Each row of a before or after table is a point. One or more steps were done to the points. Then noise was added and the rows were shuffled. The steps act on how far a point lies along the listed directions, d1 being the first. Name the steps. A step turns or swaps two directions, mirrors them in a line or flattens them onto one, adds a multiple of one to another, or multiplies one. Angles are multiples of 10 degrees, from the lower direction toward the higher: turns from -170 to 170, lines from 10 to 170 but not 90. Use the fewest steps. Two steps may share a direction if one is a turn and the other turns, adds or multiplies; they go together, in the order done. Otherwise the lowest direction goes first.
In the rows, zero is written as 128.

Directions:
(1): [161 104]
(2): [152 161]
Before, 9 rows:
[[122 117]
 [ 87 159]
 [139  73]
 [130  61]
 [166 147]
 [104 144]
 [147 128]
 [103 156]
 [130 126]]
After:
[[ 69  91]
 [140 113]
 [111 128]
 [132 156]
 [ 87  91]
 [133 177]
 [126 129]
 [159 111]
 [141 162]]
Steps: turn d1 and d2 by -60 degrees

Directions:
(1): [142 105  81 110  74 118 146 131]
(2): [111  70 104 136 173 123 143 139]
(3): [ 86 144 124 183 108 109 154 140]
(4): [163 132 158 119 138  88 175 151]
(5): [124 155  98 119 152  99 144  71]
Before:
[[123 128 119 136 155 100 131 126]
 [ 84 106 109 152 111 101 151 168]
 [ 99 109 123 183 109  98 168 159]
 [128 153 150 135  78 173 103 181]
 [145 166 195 124 127 138 102 116]
 [165 147 133  90 182  98 122  88]
 [118 110  97 160  67 105 154 173]
 [125 180 110 130 156 131 158  82]
 [169 165 143 110 137  92 166 131]]
After (9 x 8):
[[126 172 113 128 146 143 149  93]
 [ 78 109  91 176  90 139 119 128]
 [ 78  80  92 170 139 137 114 154]
 [ 76 104  85 135 102 132 116 143]
 [128 140 109 132 110 106 125 123]
 [116 132 158 136 158 174  99 168]
 [115 164 140 164 145  96 166 139]
 [163 162 142 116 134  77 155 118]
 [137 169 199 136 133 126 115 120]]
Steps: swap d1 and d2; turn d3 and d4 by -60 degrees; multiply d5 by 0.7

Directions:
(1): [126 154 126 154 141 120 102  52 101 147 136 105  89 109]
(2): [ 91  72 107 189 121 139 137 123 151 157 146 155 127 109]
Before:
[[146 136 136  42 118 133 143 219 148  96 114 143 188 157]
 [146 178 157  89 122 120 140 162 114 108 110 115 133 162]
 [ 77  45  88 239 119 141 139 100 162 208 151 168 107  99]
 [125 140 126 142 124 131 125  81  91 151 114 116 100 115]
 [131 121 119 108 128 127 117 130 111 115 131 118 123 128]
 [131 156 137 113 123 134 113  93  98 130 141 129 116 126]
 [ 91 101  98 189 118 141 111  69 136 158 153 134 121 112]
 [146 156 142  95 130 135 119 127  96 111 122  87 137 140]
 [160 188 133  93 184 111 120  98 134 120 120 113 136 138]
 [129 151 144 163 127 137 115  86  98 133 153 107 110 112]]
After (10 x 14):
[[127 138 126 145 120 131 124  81  91 151 114 117 102 115]
 [146 193 155 101 130 116 125 120  99 118 112 102 111 153]
 [132 160 138 116 124 133 109  80  94 135 143 126 107 123]
 [160 199 132 104 190 108 106  60 121 130 123 102 116 130]
 [ 92  84  98 175 110 146 127 112 148 149 152 147 143 121]
 [145 167 142 106 135 132 108  91  86 117 125  78 120 132]
 [130 150 143 162 125 139 116  87  98 134 153 106 111 113]
 [146 151 134  54 125 127 130 183 137 104 118 131 169 148]
 [ 78  13  89 207 102 148 171 189 191 184 141 193 154 119]
 [132 124 120 114 127 127 114 120 109 117 131 116 120 123]]
Steps: add -0.7 times d2 to d1
